Each row of a before or after table is a point. The points were changed in one or more steps. Then noise was added and the rows were shuffled. The steps act on columns, c1 being the first. Write out the steps. A step turns or swaps two columns, mirrors them in a line or flattens them onto one, adds a multiple of one to another, or multiplies or shifts one. Angles are multiples of 10 degrees, from the lower column toward the higher: turns from -170 to 170, lines from 10 to 170 but not 90. Use the fewest steps. Two steps may share a column if one is a turn and the other turns, adds or multiplies; they go together, in the order done. Otherwise the lowest column goes first.

Before (14 x 2):
[[  0.0  -8.0]
 [  2.2  -7.1]
 [ -4.4  -7.0]
 [  2.1  -6.7]
 [  4.1 -10.1]
 [ -3.3  -7.8]
 [  1.5  -2.8]
 [  1.5   7.8]
 [ -6.6  -1.3]
 [  5.1  -8.3]
 [  1.8  -7.4]
 [  0.5   1.5]
 [  0.7  -5.8]
 [  2.5  -0.7]]
After (14 x 2):
[[ 15.4  -5.4]
 [  1.2   4.7]
 [-13.3  -3.9]
 [  6.7  -3.6]
 [  7.5   2.3]
 [ -9.9  -4.9]
 [  6.6  -4.5]
 [-19.6   1.9]
 [  0.0  -5.0]
 [ 12.3  -7.1]
 [  2.1  -2.9]
 [  4.6   0.1]
 [  5.4  -4.4]
 [  4.4  10.8]]
Steps: multiply c1 by 3; shift c2 by 3.0

Before (14 x 6):
[[ -0.4  -2.5  -1.6  -8.6   3.1   0.6]
 [ -0.8   5.6   1.1  -3.8  -3.8   1.1]
 [  0.2  -4.1  -0.4   0.2   1.3   1.2]
 [ -3.5  -4.1  -1.7  -5.7   0.1  -7.2]
 [ -4.0  -1.5  -2.8  -2.4   0.3   1.1]
 [ 14.0   5.6  -1.7  -1.6  -6.5   3.1]
 [  3.9  -3.2  -1.4  -3.5   0.0   3.0]
 [ -3.6  -3.6   2.6   0.6   4.3   0.3]
 [  1.4  -4.1   0.3  -5.2   1.4   3.4]
 [ -2.4  -4.1  -1.4   1.3   0.9   1.0]
 [ -3.8  -4.0   4.1  -6.0   0.3   3.7]
 [ -4.0  -0.1   0.4 -10.1 -14.6   1.2]
 [  0.0  -3.4  14.9  -1.4   2.7   3.5]
 [ -0.2   2.1   6.1 -12.2  -1.8   0.1]]
After (14 x 6):
[[ -4.1   0.0  -4.5 -10.0 -14.2   1.0]
 [ -2.4  -4.1  -1.0   1.4  -0.7   1.0]
 [  3.9  -3.2  -1.4  -3.7  -1.1   2.8]
 [ 14.1   5.7  -4.0  -1.5  -2.8   2.9]
 [  0.1  -3.4  14.9  -1.4  -4.3   3.5]
 [ -0.3  -2.7  -0.6  -8.4   2.3   0.7]
 [ -3.4  -3.7   3.7   0.5   1.3   0.2]
 [ -0.3   2.0   5.1 -12.2  -2.7  -0.1]
 [ -4.0  -1.6  -2.5  -2.5   0.4   0.9]
 [  1.1  -4.1   0.5  -4.9  -0.7   3.4]
 [ -0.6   5.2  -0.3  -4.0  -1.2   1.2]
 [ -3.7  -4.2  -1.6  -5.5  -1.3  -7.1]
 [ -0.1  -3.9   0.2   0.3  -0.6   1.1]
 [ -3.8  -4.1   3.9  -6.0  -3.3   3.7]]
Steps: turn c3 and c5 by -20 degrees; add 0.5 times c2 to c5

Before (12 x 11):
[[ 7.0 -2.0  0.5 -0.8  0.8 -7.7 -5.8 -2.9 -2.6  0.1  0.6]
 [ 1.1 -6.0  1.5 -1.1  1.3 -5.5  0.6 -3.1  1.5 -4.5  3.0]
 [-1.5 -1.9  4.4  2.9 -1.0  7.9 -6.1  7.3 -3.9  7.5 -1.8]
 [-6.1 -1.4  0.7 -0.5  2.2 -2.6 -9.9 -0.6 -6.9 -0.8 -1.5]
 [ 2.7 -1.8 -3.1  3.2  6.9 -6.0 -0.5 -3.9  0.5 -1.1 -2.3]
 [ 0.7  0.6  4.5  1.9  2.3 -3.8 -1.1 -6.0 -3.7 -1.1  4.1]
 [ 0.1  7.4 -4.8  3.9 -6.3 -3.6  0.3  2.4  2.7  6.8 -7.3]
 [-4.7  0.4  0.4 -6.3  5.7  6.1 -6.8  5.4 -7.4  3.1  0.8]
 [-2.9  1.0  1.4 -2.5  0.8  7.2 -3.0  0.7 -5.8 -0.4 -7.2]
 [ 2.4  3.0  0.9  4.8 -0.3  5.4 -0.7  3.1  1.8 -5.8  0.8]
 [ 7.8 -2.6 -5.4  9.6 -5.0  6.4  6.7 -0.7  1.7 -4.9  6.1]
 [ 0.9 -1.2  2.2  1.2  2.3 -7.1 -0.6  1.5 -6.8 -2.1 -0.7]]
After (12 x 11):
[[ 5.2  2.9  1.0 -1.5 -0.5  5.3 -0.6  3.1  1.8 -5.8  0.7]
 [-7.1  0.7  0.4  3.4  6.1  6.2 -6.9  5.4 -7.5  3.1  0.6]
 [-1.0 -6.1  1.7 -0.8  1.3 -5.4  0.8 -2.9  1.6 -4.4  2.9]
 [ 1.7  0.4  4.6 -0.1  2.4 -4.0 -1.0 -5.9 -3.7 -1.1  3.8]
 [ 3.6  6.9 -4.9  0.8 -6.3 -3.5  0.5  2.5  2.6  6.7 -7.5]
 [ 0.2 -2.2  0.8 -6.9  0.6 -7.9 -5.9 -2.8 -2.6 -0.1  0.7]
 [-1.5 -1.3  0.6  6.2  2.2 -2.5 -9.7 -0.4 -7.2 -0.7 -1.6]
 [ 1.0 -1.1  2.0 -0.6  2.7 -7.1 -0.6  1.7 -6.8 -1.9 -0.7]
 [10.6 -2.8 -5.3 -6.0 -5.2  6.6  6.8 -0.7  1.7 -5.0  6.2]
 [-3.1  0.9  1.5  2.4  0.8  7.3 -2.8  0.7 -5.9 -0.5 -7.5]
 [ 3.7 -1.6 -3.3 -2.2  6.3 -6.0 -0.3 -3.5  0.5 -1.0 -2.3]
 [ 2.5 -2.1  4.2  2.2 -1.1  8.1 -5.9  7.3 -3.6  7.3 -1.7]]
Steps: turn c1 and c4 by -80 degrees

Before (12 x 20):
[[ -2.1   3.1   3.9  -1.9  -3.0   4.7  -2.1   3.4   0.4   1.3  -4.8   5.6
   -1.0   1.4  -5.0   1.3  -4.9   7.3   2.9   5.3]
 [ -0.5   3.6   1.8   2.0   2.9   0.6  -1.2  -0.9  12.5   4.7   5.2  -1.7
    0.5  -8.2  -2.7  -3.2  -0.6   3.7   4.2  -3.1]
 [  4.9   3.6   1.6 -10.0   4.6   7.5   6.9   9.5   2.1   1.4 -13.3   6.5
    7.9  -7.8   2.9  10.0   0.7   4.1  -0.3  -7.6]
 [  1.3   2.1   6.4   0.9  -0.6  -3.1  -2.1   0.2   8.2   8.7   1.1   0.9
    9.0  -2.4   6.4  -4.2  -3.1   5.1   5.2  -0.8]
 [  3.4   0.0  -0.6   0.1  -4.2  -3.4   7.0   1.9   6.3  -4.4   0.6   0.9
    0.3  -2.1  -6.5   4.1  -0.8  -2.2  -0.9  -0.4]
 [  4.8   1.6  -1.7   1.5  -1.7  -0.8   8.3  -4.5   0.2   2.4  -0.7   0.2
    1.8  -3.0   1.1  -4.2  -2.4  -4.6   2.4   1.4]
 [  5.8  -0.5   4.3   2.3  -1.6  -1.4   0.3  -5.7  -1.5   6.4   1.9  -4.0
   -0.6  -6.0   0.5   1.6  -2.3   4.5   0.1  -0.7]
 [  3.5   3.6   3.9  -6.5  -4.0  -2.9  -1.0   8.0   6.3   1.3   3.5   5.0
    0.6   2.2   6.4  -7.2  -1.0  -7.0  -0.8  -1.6]
 [ -1.7   1.5  -3.2  -8.8   2.1   0.5   1.8  -1.5   0.9 -10.7   1.3   1.9
   -1.3   2.5   5.1   4.4  -2.4   7.5   2.1 -11.4]
 [ -5.3  -7.5  -3.2  -4.3  -2.3   0.5   2.2  -4.0   3.8   8.0  -5.1  -0.2
    1.7   1.2   0.8  -0.1  -5.4   2.3  -0.1  10.3]
 [  0.5  -0.7  -5.2  -6.2  -5.1   1.0  -6.9   4.5   3.4  -1.3   0.9   9.0
    4.1  -7.0   0.3   2.2  -6.5   4.0  -1.2  -7.1]
 [ -1.0   1.6   3.2  -3.6   3.0  -3.9   6.3   6.5  -0.4  -0.5  -3.7   2.7
    1.0   1.5  -2.8  -0.3   1.8  -1.4   1.3  -6.4]]
After (12 x 20):
[[  0.8   3.8  -5.2  -6.1  -5.4  -0.5  -6.8   4.4   3.6  -1.2  -6.4   6.4
    2.0  -7.0   0.2   1.9  -6.5   3.7  -1.1  -7.2]
 [  4.4   0.1   3.9  -1.8  -3.3   2.9  -2.1   3.3   0.3   1.1   0.2   7.5
   -3.4   1.4  -5.0   1.4  -4.9   7.5   2.9   5.2]
 [  8.1   8.4   1.6 -10.1   4.5  -3.7   7.0   9.3   2.1   1.6   6.0  13.4
   -0.7  -7.9   3.0   9.9   0.6   4.2  -0.2  -7.5]
 [  0.1  -0.7  -2.9  -9.1   2.1   1.8   1.9  -1.6   0.8 -10.5  -2.2   0.8
   -1.8   2.5   5.1   4.5  -2.2   7.5   1.8 -11.4]
 [  0.3   2.2  -1.7   1.5  -1.7  -5.1   8.2  -4.5   0.2   2.2   0.6   0.5
   -0.8  -3.2   1.1  -4.1  -2.3  -4.6   2.4   1.4]
 [ -2.4   1.9   3.7  -6.4  -4.0  -3.8  -0.9   8.1   6.5   1.4  -6.1   1.6
   -3.0   2.3   6.3  -7.4  -1.2  -7.0  -0.8  -1.6]
 [ -2.9   9.0   6.3   0.9  -0.6  -1.8  -2.2   0.1   8.1   8.4  -1.4   0.0
    0.7  -2.0   6.6  -3.9  -2.7   5.2   5.4  -0.7]
 [ -4.0   1.6   3.3  -3.5   2.9   0.3   6.3   6.5  -0.4  -0.4   1.2   4.6
   -1.1   1.3  -2.6  -0.2   1.9  -1.5   1.3  -6.3]
 [ -2.8   0.5  -0.6   0.1  -4.3  -4.2   6.8   1.9   6.3  -4.2  -0.9   0.2
    0.1  -2.1  -6.6   4.1  -0.5  -2.4  -0.8  -0.5]
 [ -0.3  -0.7   4.3   2.4  -1.5  -5.8   0.2  -5.7  -1.6   6.4   1.2  -4.4
    0.1  -6.0   0.5   1.7  -2.3   4.5   0.0  -0.8]
 [ -0.5  -0.8  -3.2  -4.4  -2.4   5.3   2.3  -3.7   3.6   7.9   4.2   3.0
    7.8   1.2   0.7   0.0  -5.5   2.5  -0.3  10.0]
 [  0.4   1.6   1.9   2.2   2.7   0.7  -1.2  -0.8  12.5   4.6  -3.0  -4.5
   -3.2  -8.1  -2.7  -3.2  -0.5   3.9   4.3  -3.1]]
Steps: turn c1 and c6 by -80 degrees; turn c2 and c13 by -70 degrees; mirror c11 and c12 in the line at 110 degrees
